Rows are points. Any point is a mix of the corners, with weights that add up to 1. It lies inside the corners' shape when no weight is negative. Say inside or outside, and name the corners with a negative weight.

Corners:
(1): [-0.76  0.16]
(2): [0.31 0.42]
(3): [ 0.16 -0.57]
Points:
[ 0.13 -0.50] => inside
[0.16 0.18] => inside
[-0.60  0.16] => inside
[0.27 0.37] => inside

Corners:
(1): [ 0.27 -0.51  0.15 -0.52]
(2): [ 0.64  0.27 -1.29  0.15]
(3): [-0.17 -0.48  0.33  0.15]
(4): [-0.16 -0.04 -0.03 -0.68]
(5): [0.63 0.03 0.32 0.07]
Points:
[ 0.62 -0.15 -0.03  0.21] => outside (4)
[ 0.31 -0.37  0.00 -0.39] => inside
[ 0.13 -0.03 -0.03 -0.36] => inside
[ 0.18 -0.20 -0.36 -0.23] => outside (5)
[-0.31 -0.48  0.39 -0.46] => outside (2, 5)

Corners:
(1): [ 0.56 -0.10  0.19  0.30  0.25  0.26 -0.25  0.19]
(2): [ 0.85 -0.52  0.15  0.58 -0.22  0.57 -0.16 -0.68]
(3): [ 0.32  0.02  0.38  0.30 -0.47 -0.86  0.33  0.30]
(4): [-0.21 -0.44 -0.45 -0.06 -0.38  0.39 -0.93 -0.05]
(5): [ 0.87 -0.04 -0.50 -0.82  1.03  0.75  0.83  0.34]
(6): [ 0.26  0.25  0.04 -0.15  0.06 -0.01 -0.46 -0.31]
(7): [-0.39  0.15 -0.56  0.57 -0.34 -0.81 -0.74 -0.31]
(8): [-0.16  0.13 -0.04  0.37 -0.19  0.58 -0.35 -0.12]
(9): [-0.17  0.00  0.07 -0.23  0.64 -0.24  0.14  0.06]
Points:
[ 0.28  0.11 -0.01 -0.02  0.30  0.15  0.11 -0.01] => outside (4)
[-0.13 -0.10  0.05  0.46 -0.37 -0.06 -0.65 -0.19] => outside (5)
[ 0.16 -0.07  0.03  0.22 -0.23 -0.36 -0.01 -0.07] => outside (1)
[-0.27  0.12 -0.41 -0.57  0.35 -0.90  0.03  0.00] => outside (1, 2, 8)
[ 0.32  0.04 -0.07 -0.09  0.21  0.14 -0.10 -0.08] => inside

Corners:
(1): [ 0.40  0.13  0.18 -0.58 -0.46 -0.29 -0.90  0.63 -0.09]
(2): [-0.06 -0.73 -0.59  0.09  0.49  0.64 -0.64 -0.76 -0.06]
(3): [ 0.39 -0.38  0.41  0.34  0.15 -0.41 -0.10 -0.17  0.24]
(4): [ 0.17  1.16 -0.64  0.47  1.45 -0.23 -0.36 -0.23 -0.09]
(5): [-0.31 -0.41  0.18 -0.31  0.39 -0.25  0.08 -0.13 -0.15]
(6): [-0.16 -0.14  0.15  0.45 -0.01 -0.44  0.38  0.67 -0.18]
(7): [-0.49  0.62  0.22 -0.18 -0.51  0.10  0.83 -0.44 -0.23]
(8): [ 0.46 -0.67  0.06 -0.45 -0.39  0.73  0.34  0.09  0.06]
(9): [-0.50  0.07  0.67 -0.25 -0.12 -0.29 -0.47 -0.10  0.78]
(10): [ 0.37  0.47 -0.37 -0.27 -0.28 -0.64 -0.01  0.24  0.35]
Points:
[-0.05 -0.05  0.14 -0.08 -0.05 -0.12 -0.66  0.19  0.62] => outside (3, 5, 7)
[-0.07 -0.09 -0.13 -0.48 -1.04  0.16  0.07  0.32  0.29] => outside (3, 4, 5)
[ 0.13  0.16 -0.01 -0.11 -0.17 -0.13 -0.14  0.05  0.23] => outside (5)
[-0.04 -0.27 -0.49  0.03  0.53  0.37 -0.02 -0.26  0.16] => outside (1, 3, 7)
[ 0.01 -0.09  0.18 -0.01 -0.49 -0.52 -0.38  0.03  0.25] => outside (4, 5, 8)
[-0.09 -0.33 -0.18 -0.02  0.24  0.20 -0.38 -0.36  0.08] => inside
[-0.33  0.50 -0.01  0.03  0.51  0.00 -0.04 -0.67 -0.13] => outside (6, 8, 10)
[ 0.25 -0.62 -0.05 -0.38 -0.05  0.25 -0.10 -0.42  0.00] => outside (4, 6, 9)

Corners:
(1): [-0.01  0.23  0.67  0.90  0.33  0.41  0.20 -0.09 -0.40 -0.27 -0.05  0.21]
(2): [ 0.59 -0.56 -0.38  0.08 -0.06  0.67  0.37 -0.07 -0.36  0.31  0.86  0.76]
(3): [-0.41 -0.44 -0.39 -0.56  0.05  0.11  0.47 -0.18  0.60  0.33  0.21  0.43]
(4): [-0.40 -0.19 -0.01 -0.65 -0.48 -0.51 -0.36  0.56 -0.03 -0.07 -0.07 -0.01]
(5): [-0.53  0.20 -0.80 -0.66  0.35 -0.02  0.43  0.46  0.13 -0.17 -0.45 -0.29]
(6): [-0.34 -0.85 -0.07 -0.65  0.41  0.57  0.62  0.28  0.62 -0.56 -0.10  0.40]
(7): [-0.37  0.04 -0.78  0.82 -0.51  0.10 -0.32  0.68 -0.35 -0.82  0.35  0.28]
(8): [-0.03  0.27 -0.77 -0.46 -0.48 -0.01  0.19 -0.57 -0.53 -0.14  0.47  0.32]
(9): [-0.54 -0.73  0.32  0.60  0.62 -0.16 -0.43 -0.11 -0.20 -0.82 -0.37 -0.22]
(10): [-0.26 -0.17 -0.72  0.50 -0.49  0.65  0.09  0.33 -0.41 -0.46 -0.29  0.21]
(11): [ 0.41 -0.50 -0.05 -0.68  0.07 -0.67  0.41 -0.26  0.45 -0.04 -0.34  0.26]
(12): [ 0.30 -0.12 -0.13 -0.14 -0.10  0.54 -0.19 -0.03  0.40  0.03  0.45  0.02]
(13): [ 0.57 -0.50  0.65  0.39 -0.48 -0.48  0.32 -0.14 -0.01 -0.17  0.11 -0.58]
Points:
[-0.16 -0.19 -0.42  0.03  0.01  0.37  0.26  0.05 -0.01 -0.24  0.16  0.15] => outside (4, 11)
[-0.06 -0.34 -0.36 -0.34 -0.13 -0.03  0.18 -0.04  0.09 -0.20  0.03  0.17] => outside (1)
[-0.23 -0.12 -0.50 -0.47  0.05  0.47  0.33  0.11  0.17  0.05  0.03  0.42] => outside (7, 9, 13)
[-0.20 -0.21 -0.09 -0.04 -0.07  0.03  0.13  0.13  0.07 -0.39 -0.13 -0.02] => outside (2)

Corners:
(1): [ 0.44 -0.24  0.39  0.01 -0.29  0.70 -0.37 -0.26 -0.90 -0.51  0.09  0.49
  0.20 -0.72  0.77  0.59 -0.40  0.77]
(2): [ 0.81  0.07  0.54  0.36  0.13 -0.19  0.33  0.50 -0.36  0.46  0.01  0.53
 -0.44  0.48 -0.21  0.11 -0.68  0.13]
(3): [-0.60  0.41 -0.19  0.03  0.71 -0.06  0.11 -0.51 -0.26 -0.47 -0.84  0.15
 -0.56 -0.26  0.59 -0.72  0.60  0.25]
(4): [ 0.52 -0.14 -0.51 -0.06 -0.14  0.47  0.02 -0.38  0.36 -0.58 -0.10 -0.54
 -0.65 -0.09 -0.52  0.03 -0.78  0.90]
(5): [ 0.44  0.02 -0.05 -1.05  0.20 -0.58  0.87 -0.31 -0.71  0.84 -0.78 -0.87
  0.31  0.21  0.47  0.67  0.29  0.82]
(6): [ 0.13 -0.04 -0.37  0.08  0.12 -0.05 -0.82  0.44  0.15 -0.39 -0.42 -0.20
  0.70  0.20  0.67  0.66 -0.17 -0.02]
(7): [ 0.29 -0.18  0.16  0.17  0.91 -0.67 -0.42  0.68 -0.85  0.29  0.42 -0.54
 -0.39  0.21  0.07 -0.78 -0.36  0.09]
(8): [-0.35 -0.82  0.09  0.23 -0.50 -0.46 -0.48  0.10 -0.25 -0.65 -0.08 -0.52
 -0.05  0.26 -0.44 -0.16 -0.16 -0.12]
(9): [-0.05  0.06 -0.53 -0.28 -0.33  0.41 -0.38 -0.41 -0.17  0.33  0.09  0.47
  0.22 -0.22  0.46  0.46  0.22 -0.16]
(10): [ 0.48 -0.02  0.13  0.26  0.45 -0.31 -0.27  0.47 -0.28  0.39 -0.01 -0.09
 -0.10 -0.29 -0.13 -0.46  0.28  0.10]
(11): [ 0.73 -0.02  0.26 -0.48  0.13 -0.27  0.53 -0.32 -0.20  0.62  0.34  0.03
 -0.07  0.45  0.48 -0.05  0.62  0.15]
(12): [-0.03 -0.20 -0.07  0.08 -0.09  0.25 -0.11 -0.58  0.05  0.21 -0.57  0.65
 -0.11  0.11  0.48 -0.37 -0.44  0.88]
(13): [-0.10 -0.65  0.42 -0.19  0.89 -0.02 -0.11  0.30 -0.31  0.50 -0.10 -0.49
  0.51  0.61  0.52  0.28  0.30 -0.05]
(14): [-0.27  0.42 -0.33  0.22 -0.45 -0.19 -0.32 -0.87  0.44  0.26  0.40  0.32
  0.11 -0.23  0.35  0.57  0.43  0.18]
(15): [-0.32 -0.22  0.15 -0.09 -0.58  0.33  0.20  0.50  0.08 -0.35 -0.34 -0.24
  0.49  0.11  0.57  0.30 -0.42 -0.16]
(16): [ 0.44 -0.58 -0.15 -0.56 -0.02 -0.41 -0.14  0.45 -0.29  0.31  0.52  0.02
 -0.24  0.59 -0.40  0.13 -0.16  1.15]
(17): [ 0.25 -0.31 -0.26  0.25  0.65  0.26  0.78 -0.01 -0.26 -0.31 -0.19  0.10
 -0.10 -0.76  0.98 -0.06  0.01 -0.25]
(18): [-0.20 -0.20  0.28 -0.49 -0.01  0.08 -0.03 -0.02  0.01 -0.49 -0.66  0.42
 -0.34 -0.70  0.52 -0.35 -0.45 -0.04]
(19): [-0.46  0.30  0.22 -0.26 -0.18 -0.38 -0.09 -0.34 -0.54 -0.45  0.10  0.04
  0.91 -0.08 -0.30 -0.34  0.47 -0.36]
Points:
[ 0.03 -0.21 -0.03  0.01 -0.02  0.00 -0.15 -0.15 -0.11 -0.05 -0.27  0.11
  0.00  0.07  0.25 -0.07 -0.20  0.36] => inside
[-0.08 -0.38  0.06 -0.01 -0.16 -0.23 -0.22  0.05 -0.25 -0.26 -0.06 -0.18
  0.03  0.09 -0.05 -0.05 -0.08  0.11] => inside
[ 0.04 -0.13 -0.03 -0.15  0.08 -0.17  0.03 -0.01 -0.15  0.08 -0.11 -0.12
  0.09  0.14  0.16  0.00  0.05  0.11] => outside (1)
[-0.14 -0.23 -0.24 -0.27  0.05  0.07 -0.16 -0.31 -0.20 -0.33 -0.43 -0.09
  0.09 -0.34  0.28  0.19  0.03  0.50] => outside (2, 7, 11, 15)

Corners:
(1): [-0.05 -0.24 -0.96  0.15 -0.51 -0.50 -0.23 -0.28 -0.29 -0.03 -1.14  0.71
 -0.22  0.12  0.14 -0.22  0.16 -0.55  0.10  0.25]
(2): [ 0.08  0.18  0.07  0.47  0.64 -0.19 -0.92 -0.30 -0.14  0.05  0.09 -0.77
  0.38 -0.12  0.34 -0.51  0.06  0.72 -0.13  0.18]
(3): [-0.19 -0.14  0.13  0.46  0.82 -0.27 -0.44  0.10  0.22  0.14  0.90 -0.39
 -0.28 -0.58  0.32  0.28  0.18  0.74  0.46  0.55]
(4): [-0.31 -0.22  0.49  0.31 -0.09 -0.55 -0.65 -0.17 -0.19 -0.07  0.55 -0.18
 -0.33 -0.21 -0.64  0.02 -0.46  0.18  0.48  0.01]
(5): [ 0.49 -0.02 -0.33 -0.57  0.40  0.33  0.32  0.15 -0.36 -0.33  0.18  1.14
 -0.53  0.32 -0.20  0.66  0.36 -0.76 -0.59 -0.76]
(6): [-0.58 -0.47  0.46 -0.07  0.50  0.02 -0.51  0.33 -0.16 -0.01  0.95  0.01
  0.49 -0.62  0.15 -0.27 -0.41  0.84  0.22  0.00]
(7): [-0.51  0.11 -0.60 -1.18  0.03 -0.06 -0.37  0.17  0.31 -0.61 -0.27  0.76
 -0.61  0.62 -0.65 -0.04  0.43 -1.00 -0.50 -0.39]
(8): [-0.90  0.46 -0.30  0.08  0.54  0.06  0.05 -0.25 -0.31  0.24  0.55 -0.35
 -0.47 -0.41  0.08 -0.24 -0.52  0.85 -0.07  0.28]
(9): [ 0.07  0.66  0.13  0.32  0.73 -0.37 -0.42  0.03  0.16  0.36  0.46  0.01
  0.27 -0.77 -0.11  0.15 -0.64  0.69  0.38  0.01]
(10): [ 0.20 -0.70 -0.54 -0.35 -0.07 -0.26  0.49 -0.23  0.26 -0.29 -0.98  0.24
 -0.42  0.48 -0.10 -0.18 -0.50 -0.57 -0.02  0.45]
(11): [ 0.57  0.26 -0.19 -0.39 -0.04 -0.09  0.06  0.71  0.20 -0.57  0.43  1.01
 -0.49  0.95 -0.13  0.13  0.29 -0.33 -0.03 -0.28]
(12): [ 0.27  0.30 -0.14 -0.56 -0.18 -0.44 -0.17  0.27 -0.04 -0.30  0.43  0.99
 -0.62  0.01 -0.16  0.34  0.43  0.31 -0.89 -0.12]
(13): [-0.06  0.45  0.18 -0.05  0.71 -0.02  0.22  0.18 -0.84 -0.12 -0.26 -0.76
 -0.06 -0.64 -0.27  0.00 -0.14  0.28  0.42  0.30]
(14): [ 0.07 -0.07  0.46  0.24  0.38 -0.05 -0.52  0.72 -0.20  0.32 -0.21 -0.56
 -0.66 -0.59  0.07  0.26 -0.16  0.95  0.41 -0.18]
(15): [ 0.06  0.23 -0.67 -0.47 -0.82 -0.21 -0.13  0.14  0.40 -0.57  0.48  0.58
 -0.33  0.18  0.05  0.54  0.48 -0.25 -0.40 -0.85]
(16): [ 0.35  0.12  0.13 -0.54 -0.20 -0.15 -0.16 -0.37  0.02 -0.01 -0.82  0.21
 -0.27  0.15  0.70 -0.65 -0.03 -0.70  0.05  0.29]
(17): [ 0.24 -0.09 -0.27 -0.66  0.08 -0.25 -0.03 -0.34 -0.18 -0.53 -0.61  0.61
 -0.11  0.85  0.54  0.64 -0.39 -0.64  0.23  0.29]
(18): [-0.40  0.34  0.95  0.83  0.70  0.15 -0.39  0.51 -0.04 -0.20  0.52 -0.14
  0.13 -0.25 -0.04  0.46 -0.55  0.46 -0.13  0.25]
(19): [-0.41  0.01  0.60  0.19  0.64  0.03 -0.07 -0.30 -0.32  0.76 -0.08 -0.24
  0.53 -0.11  0.01  0.30  0.15  0.75  0.64  0.31]
(20): [ 0.30 -0.12  0.05 -0.43 -0.05  0.85 -0.65 -0.26  0.33 -0.02  0.14 -0.36
  0.17 -0.56 -0.17 -0.03 -0.09  0.76  0.43  0.57]
(21): [ 0.27  0.32 -0.36 -0.94 -0.87 -0.02 -0.23  0.64 -0.55  0.56  0.43  0.80
 -0.30  0.13 -0.65  0.66  0.19 -1.19 -0.57 -0.06]
Points:
[-0.01  0.19  0.01 -0.17  0.17 -0.09 -0.30  0.08 -0.10 -0.01  0.14  0.13
 -0.14 -0.13 -0.01  0.11  0.02  0.11  0.04  0.00] => outside (10)
[ 0.02  0.08 -0.16 -0.35  0.01 -0.06 -0.16  0.07 -0.12 -0.20 -0.05  0.28
 -0.25  0.09 -0.03  0.10 -0.17 -0.10 -0.10  0.01] => outside (3, 19)
[ 0.06  0.26 -0.12 -0.15  0.27 -0.06 -0.04  0.05 -0.24 -0.09  0.07  0.10
 -0.15 -0.02 -0.22  0.27  0.03 -0.04  0.05  0.12] => outside (6, 14, 16)
[ 0.01  0.11  0.03 -0.27  0.05 -0.06 -0.27  0.24 -0.10 -0.16  0.23  0.28
 -0.30 -0.16  0.03  0.09 -0.06  0.00 -0.04 -0.08] => outside (2, 10, 19)
[-0.16  0.07 -0.08 -0.11  0.14 -0.23 -0.18 -0.10 -0.21  0.03  0.04  0.17
 -0.08 -0.07 -0.08  0.08 -0.12 -0.08 -0.01  0.08] => outside (11, 14, 20)
[-0.11  0.05  0.04 -0.11  0.18 -0.09 -0.19  0.04 -0.11  0.06 -0.01  0.19
 -0.08 -0.02 -0.08  0.16 -0.02  0.09  0.04  0.11] => inside
[-0.07  0.18  0.10  0.00  0.09 -0.08 -0.36  0.06 -0.12  0.09  0.20 -0.12
 -0.07 -0.30  0.07  0.07 -0.11  0.46  0.18  0.22] => outside (5, 7, 10)

Corners:
(1): [-0.14  0.42  0.72  0.31 -0.04  0.48 -0.10 -0.60 -0.15  0.32 -0.24 -0.37
 -0.04 -0.17  0.18 -0.55  0.54  0.38 -0.47  0.53]
(2): [ 0.22  1.07  0.10 -0.44  0.16 -0.68 -0.10 -0.19 -0.46  0.79  0.93 -0.44
 -0.44  0.25 -0.25 -0.73  0.33 -0.23 -0.09  0.05]
(3): [-0.15 -0.18 -0.21 -0.47  0.62 -0.66  0.16  0.01  0.39 -0.41 -0.19 -0.21
 -0.36  0.59  0.05  0.23 -0.09  0.80  0.25  0.50]
(4): [-0.49  0.15  0.39 -0.23 -0.75 -0.12  0.17  0.42 -0.64  0.31 -0.10  0.12
  0.62 -0.37 -0.62 -0.43  0.13  0.10  0.50 -0.73]
(5): [ 0.10 -0.46  0.32 -0.09 -0.39 -0.47 -0.10 -0.29  0.31  0.48  0.01  0.59
  0.31  0.12 -0.45 -0.50 -0.18  0.52  0.17 -0.22]
(6): [ 0.09  0.82  0.36 -0.75 -0.38 -0.40  0.15 -0.77  0.25  0.22  0.04  0.17
  0.28  0.70 -0.14  0.00  0.27  0.68  0.07  0.68]
(7): [-0.54 -0.41  0.93  0.47  0.53  0.52  0.39 -0.07  0.33 -0.60 -0.41  0.35
 -0.07 -0.49 -0.09  0.66  0.49 -1.05  0.75 -0.19]
(8): [-0.16 -0.21 -0.07 -0.02 -0.23 -0.48  0.03 -0.23  0.01 -0.29 -0.52  0.23
  0.37 -0.61  0.62 -0.85  0.50  0.44  0.58  0.47]
(9): [-0.43 -0.35  0.47 -0.83 -0.99  0.60 -0.14  0.10 -0.69  0.16  0.83 -0.42
 -0.35  0.25 -0.58  0.44 -0.01 -1.20 -0.16 -0.32]
(10): [-1.35  1.05 -0.24  0.25 -0.27 -0.05  0.36  0.37 -0.87  0.25  0.56 -0.56
  0.15 -0.04  0.11 -0.60 -0.69 -0.56 -0.90 -0.61]
(11): [ 0.04 -0.26  0.73  0.73 -0.73  0.58  0.75  0.28 -0.58  0.09 -0.17  0.01
  0.34 -0.34  0.27  0.27  0.21 -0.40 -0.65  0.31]
(12): [ 0.33  0.48  0.52  0.34  0.25  0.18 -0.06 -0.54 -0.16 -0.48 -0.72  0.17
  0.86  0.41 -0.18 -0.48  0.27  0.23  0.14  0.53]
(13): [-0.32  0.89 -0.16  0.02 -0.71  0.40  0.42  0.19 -0.14  0.92  0.65 -0.05
 -0.47  0.47 -0.46 -0.25 -0.45 -0.59 -0.38 -0.08]
(14): [-0.18  0.05  0.46 -0.39 -0.06  0.58  0.94  0.33  0.33 -0.02 -0.10 -0.53
  0.59 -0.72 -0.48 -0.59 -0.31 -0.38  0.04 -0.46]
(15): [-0.87  0.50 -0.41 -0.37  0.02  0.39 -0.40  0.07 -0.60 -0.10 -0.59  0.61
  0.79  0.20  0.46 -0.53  0.93  0.43 -0.33  0.13]
(16): [-0.63 -0.01  0.21  0.15  0.29 -0.14 -0.10 -0.36  0.62 -0.73 -0.20  0.29
 -0.09  0.25 -0.26 -0.56  0.84 -0.04  0.15  0.20]
(17): [ 0.12 -0.26  0.05 -0.53  0.11  0.12 -0.49  0.29 -0.14  0.51 -0.79 -0.37
  0.23  0.41 -0.20 -0.18  0.50 -0.94 -0.04 -0.10]
(18): [ 0.02  0.49 -0.30  0.48 -0.06 -0.64 -0.02  0.61 -0.03 -0.36  0.05  0.27
  0.55 -0.74  0.07  0.21  0.69  0.01  0.15 -0.77]
(19): [-0.43  0.56 -0.12  0.44  0.13 -0.12  0.47  0.23  0.28  0.52  0.31 -0.23
  0.88 -0.20  0.38 -0.42 -0.21  0.01  0.20 -0.06]
(20): [-0.47  0.15  0.27  0.27  0.58  0.28  0.13  0.93  0.28 -0.25 -0.04 -0.75
 -0.05 -0.90 -0.38  0.23 -0.69 -1.08 -0.44  0.15]
(21): [ 0.34  0.63  0.53 -0.43  0.41 -0.18 -0.48  0.34  0.79 -0.59  0.26  0.50
 -0.29  0.33  0.51  0.02  0.75  0.58  0.47  0.30]
Points:
[-0.25  0.23  0.25 -0.05 -0.15  0.03  0.15  0.10 -0.16  0.07 -0.04 -0.05
  0.26 -0.12 -0.06 -0.19  0.11 -0.15  0.02 -0.05] => outside (16)
[-0.33  0.58  0.12  0.21  0.05 -0.04  0.21 -0.02  0.02  0.03  0.08 -0.04
  0.15 -0.04  0.12 -0.38  0.10  0.07 -0.18  0.11] => outside (4, 9, 17)
[-0.18  0.37  0.21 -0.17 -0.12  0.00  0.21  0.01  0.07  0.08  0.02 -0.07
  0.19  0.00 -0.15 -0.15  0.09 -0.05 -0.02  0.06] => inside
[-0.20  0.31  0.13  0.20  0.05 -0.09 -0.03  0.14  0.08 -0.10 -0.25  0.16
  0.29 -0.05  0.09 -0.12  0.32  0.06  0.03  0.04] => outside (2, 9, 14)
[-0.27  0.06  0.29  0.16  0.15  0.14  0.15  0.12  0.12 -0.33 -0.28 -0.03
  0.31 -0.26  0.19 -0.02  0.35 -0.19  0.03  0.14] => outside (2, 4, 5, 13)
[-0.24  0.13  0.23 -0.04 -0.02 -0.07  0.08  0.18  0.01  0.06 -0.03 -0.08
  0.15 -0.16 -0.21 -0.19 -0.01 -0.09  0.00 -0.03] => inside
[-0.08  0.48  0.24 -0.14  0.11 -0.14 -0.02  0.09 -0.02  0.09  0.21 -0.13
 -0.03  0.02 -0.07 -0.27  0.19 -0.12 -0.01  0.09] => inside
[-0.19  0.23  0.19 -0.11 -0.12 -0.01  0.05 -0.02 -0.05  0.05 -0.06  0.07
  0.22  0.11 -0.07 -0.29  0.28  0.01  0.07 -0.01] => outside (20)
[-0.17  0.27  0.06 -0.01 -0.12 -0.18 -0.04  0.03 -0.06  0.06 -0.06  0.04
  0.24 -0.03  0.05 -0.34  0.27  0.09  0.00  0.09] => outside (7, 14)
